Rows are points. Two turns around zero, p and q, are shown by what they do to some points. Where does a point land after both, in the order given? Backwards means that the second turn is done in reverse. Each puzzle has new turns, and all numbers are rounded.
(in the rows, 128 means zero)

Turn p:
[137 183] => [167 168]
[112 105] => [102 118]
[135  96] => [116  98]
Turn q:
[143 137] => [144 136]
[116  77] => [113  78]
[125 171] => [128 171]
Where do these land?
q, then p: [ 99 137] => [111 153]
p, then q: [131 195] => [171 179]
q, then p: [139  87] => [112  89]
p, then q backwards: [129 121] => [125 121]
p, then q: [142 101] => [122  98]

Turn p:
[112 150  82] => [132 149  79]
[104 160 156] => [124 171 150]
[121  95 154] => [101 109 154]
[120 149 128] => [134 150 126]
[182  86 120] => [148  62 131]
Turn q:
[184 112 148] => [182 126 158]
[ 93 123  89] => [105 124  81]
[100  89 125] => [118  85 109]
[151 158 156] => [133 154 167]
[134 147 161] => [121 137 165]
[105 139  89] => [109 142  88]
Where do these land?
p, then q: [145 162 128] => [151 155 141]
q, then p backwards: [138 149  99] => [112 157 112]
p, then q: [153 152  94] => [167 150 109]
q, then p: [ 87  97 156] => [ 74 106 135]
p, then q: [117  80 163] => [ 97  79 145]

Turn p:
[145 118 101 181 106 152] => [159 113 113 182 130 154]
[161  92 116 102 136 143] => [146  87 157 109 118 142]
[ 79 161 113 108 138 171] => [ 95 160 104 106 121 181]
[152 133 108 146 151 113] => [147 117 131 133 168 127]
[143 137 161  88  98 111] => [140 136 125  94  92  89]
[146 124 162 183 118 139] => [156 152 147 182 121 118]
[ 70 130 134  88 149  68] => [ 54 129 117  91 146  86]
Turn q:
[133 172 136 114 122 113] => [154 147 137  97 136 108]
[129 122 115 127 137  70] => [136 101 121 128 108  79]
[ 90 122 143 179 169 137] => [111 150 148 194 144 112]
[160 104 144 126 121 186] => [113 114 138 126 152 193]
[118 150 119 103  69  74] => [138 138 126  72  71  95]
[126 127 149 148 179  99] => [125 113 146 158 157  84]
[126 152 100 157 123 102] => [166 134 131 144 101 107]
[135 106 109  79 111 203] => [108 136  81 104 146 203]
[134  97 137 118 120 169] => [ 99 121 123 127 138 172]
Where do these land?
p, then q: [143 120 138 120 152 137] => [114 127 143 114 150 129]
q, then p: [145 138 124  91  91 156] => [134 124 125  84 104 165]
q, then p: [148 155 122 118 158  61] => [137  86 145 112 153  68]
p, then q: [ 53 103 173 148 109 155] => [123 205 160 143  78 128]
p, then q: [106 136 169 181 125 132] => [163 160 172 151 117 110]
p, then q backwards: [130 117  76  99 103 129] => [162  95  99  95 120 123]
p, then q: [151 164  78 133 174 123] => [138 108  94 148 194 134]
p, then q backwards: [148  91 144 135 113 132] => [142 121 125 165 122 102]
